Each point is reached from the start by the listed moves, each made once or not at all, plus a little noise. Is the number of moves made odd or even? Then give how often each move was made.

Moves:
(1): [+0.28, -0.25, -0.54]
(2): [+0.20, +0.29, -0.06]
Start: [+0.03, +0.06, -0.07]
Points:
[+0.33, -0.19, -0.61] -> odd (1, 0)
[+0.54, +0.12, -0.68] -> even (1, 1)

Moves:
(1): [+0.41, +0.06, -0.04, -0.07, -0.07, +0.04, -0.15, +0.03, +0.13, -0.03, +0.01, -0.17]
(2): [+0.03, +0.39, -0.13, +0.05, +0.18, +0.07, -0.08, +0.03, -0.24, -0.30, -0.10, +0.18]
(3): [-0.10, -0.11, +0.37, -0.01, -0.10, +0.19, -0.10, +0.18, -0.25, -0.27, -0.13, -0.17]
(4): [+0.05, -0.02, +0.14, +0.59, +0.17, +0.02, +0.06, -0.10, -0.04, -0.01, +0.13, +0.13]
(5): [+0.03, -0.06, +0.05, -0.02, +0.35, +0.15, +0.00, +0.29, +0.10, +0.03, +0.09, +0.03]
(6): [+0.20, -0.02, -0.07, +0.13, -0.32, +0.27, -0.10, +0.28, +0.11, -0.12, +0.22, +0.16]
(7): [+0.15, +0.16, -0.16, -0.01, +0.03, +0.11, +0.53, +0.02, +0.03, -0.07, -0.05, -0.12]
(8): [+0.02, +0.23, -0.01, +0.13, -0.14, -0.24, +0.09, +0.19, -0.35, +0.13, +0.19, -0.28]
(9): [-0.10, +0.09, +0.17, +0.08, +0.03, -0.40, +0.04, +0.32, +0.29, -0.14, -0.30, -0.10]
(10): [+0.10, +0.36, +0.48, -0.02, -0.09, +0.21, +0.05, -0.28, +0.11, +0.37, -0.25, +0.06]
(11): [-0.05, +0.12, +0.18, -0.02, -0.24, -0.18, +0.05, -0.24, +0.19, -0.27, +0.35, -0.05]
Start: [+0.05, -0.01, +0.19, +0.01, +0.03, +0.11, +0.13, -0.02, -0.31, -0.36, -0.01, -0.34]
Points:
[+0.41, +1.05, +1.42, +0.71, +0.16, -0.05, +0.13, +0.43, -0.36, -0.85, -0.02, -0.69] -> odd (1, 1, 1, 1, 1, 0, 0, 1, 1, 1, 1)
[+0.18, +0.61, +0.66, +0.14, -0.18, +0.04, +0.30, -0.11, -0.56, +0.14, -0.06, -0.58] -> even (0, 0, 0, 0, 0, 0, 0, 1, 0, 1, 0)
[+0.53, +0.55, +1.03, +0.77, -0.10, +0.85, +0.61, +0.58, -0.56, -0.37, +0.18, -0.48] -> odd (0, 0, 1, 1, 1, 1, 1, 1, 0, 1, 0)
[+0.61, +0.58, +0.59, +0.21, -0.34, +0.37, -0.13, +0.74, -0.63, -1.21, +0.58, -0.67] -> odd (1, 1, 1, 0, 1, 1, 0, 1, 0, 0, 1)
[+0.63, +0.84, +0.86, +0.54, +0.29, +0.42, +0.01, -0.27, -0.06, -0.58, +0.23, -0.21] -> even (1, 1, 0, 1, 1, 0, 0, 0, 0, 1, 1)
[+0.51, +0.20, +0.42, +0.07, -0.25, -0.09, -0.08, +0.67, +0.56, -0.93, +0.35, -0.49] -> odd (1, 0, 0, 0, 1, 1, 0, 0, 1, 0, 1)
